Every row gives one point. Two turns around zero, p and q, are shown by what they do to some points. Write where each new point lands after one turn and then the other. Backwards means that the second turn is done in reverse. Each puzzle has new turns, and all numbers are rounded.

Turn p:
[-3.1,-1.2] -> [-3.3,-0.4]
[4.6,0.2] -> [4.5,-1.0]
[-1.5,1.0] -> [-1.2,1.4]
Turn q:
[1.7,-4.4] -> [3.1,-3.6]
[-0.6,-0.3] -> [-0.5,-0.5]
[-2.4,4.1] -> [-3.6,3.1]
[1.3,0.6] -> [1.0,1.0]
Where do these land?
p, then q: [-1.4,0.2] -> [-1.4,0.1]
q, then p: [-0.3,2.3] -> [-0.5,2.3]
p, then q: [4.0,-4.0] -> [4.3,-3.7]
q, then p: [-2.3,1.6] -> [-2.4,1.4]

Turn p:
[2.5,2.9] -> [0.7,3.8]
[-2.0,-0.1] -> [-1.7,-1.1]
[-3.3,-3.1] -> [-1.3,-4.3]
[2.8,0.3] -> [2.3,1.7]
Turn q:
[-1.4,1.6] -> [-0.2,2.1]
[-0.5,4.5] -> [2.3,3.9]
[2.8,-3.4] -> [0.2,-4.4]
[1.9,-1.2] -> [0.8,-2.1]
[-2.8,-1.4] -> [-3.1,0.6]
Where do these land?
q, then p backwards: [-2.8,1.8] -> [0.6,3.3]
p, then q: [-1.6,-5.4] -> [-2.2,-5.2]
q, then p: [2.1,-0.6] -> [2.0,-0.8]
p, then q: [0.6,2.2] -> [0.8,2.1]
p, then q: [1.7,2.0] -> [1.9,1.8]

Turn p:
[4.3,2.4,3.2] -> [4.9,0.5,-3.2]
[0.0,0.0,-0.2] -> [-0.2,0.1,0.0]
[2.0,-1.1,1.6] -> [1.1,-1.5,-2.1]
[-3.4,-3.5,1.2] -> [-1.9,-4.0,2.4]
[-4.2,0.5,-2.9] -> [-3.0,1.5,3.9]
[1.3,1.7,-3.0] -> [-1.0,3.4,-1.1]
Turn q:
[-1.7,0.3,-0.8] -> [-0.5,0.8,1.7]
[3.5,-1.4,-2.8] -> [-2.2,1.5,-3.9]
[1.1,-2.0,1.2] -> [-0.6,-2.1,-1.3]
[-1.0,-2.9,3.0] -> [-0.6,-4.2,0.8]
[-1.8,5.9,-0.6] -> [3.9,4.0,2.6]
Where do these land?
q, then p: [2.8,0.4,2.1] -> [-2.3,0.8,-2.6]
q, then p: [-1.9,-0.5,-3.6] -> [1.9,0.5,3.6]
p, then q backwards: [-0.6,-4.5,-3.6] -> [0.0,-5.3,-2.4]
p, then q: [0.3,3.1,1.6] -> [2.1,0.4,-2.8]
q, then p: [-0.5,1.5,3.5] -> [0.5,-1.6,-3.5]

Turn p:
[-1.6,2.2,3.7,-3.7] -> [4.2,-0.2,1.9,-3.6]
[-1.7,0.1,-2.9,4.0] -> [-5.0,-1.4,0.0,0.5]
[-1.8,-2.2,2.0,-2.7] -> [3.2,-1.9,-1.9,-1.4]
[0.9,-0.1,-1.6,-1.3] -> [-0.1,1.8,-1.3,-0.2]
[4.2,0.0,-1.3,3.8] -> [-2.4,1.8,1.3,4.8]
Turn q:
[-1.9,3.3,1.8,5.0] -> [0.3,6.2,-0.5,2.0]
[-1.1,-3.7,-2.7,-2.1] -> [-1.2,-2.7,0.0,-4.2]
[2.0,1.2,1.3,-0.8] -> [0.8,-1.0,0.1,2.5]
[-3.2,2.2,-3.2,1.8] -> [2.3,3.6,0.9,-3.1]
[2.1,-1.6,-0.5,-0.5] -> [-0.1,-2.2,-1.7,0.0]
[2.1,-1.3,3.4,-3.4] -> [-2.0,-3.8,1.2,3.0]
Where do these land?
q, then p: [2.7,2.8,1.7,0.3] -> [-2.2,-0.1,1.6,3.2]
q, then p: [-3.4,-0.5,0.7,0.2] -> [1.4,-0.8,1.5,-2.7]
p, then q backwards: [1.0,2.2,0.3,4.0] -> [-2.0,0.3,3.6,-2.2]
p, then q: [-1.6,-3.4,-4.0,-5.6] -> [5.9,-2.7,0.5,-4.3]
p, then q: [1.4,-1.1,1.3,1.1] -> [-0.6,1.1,-2.1,0.6]
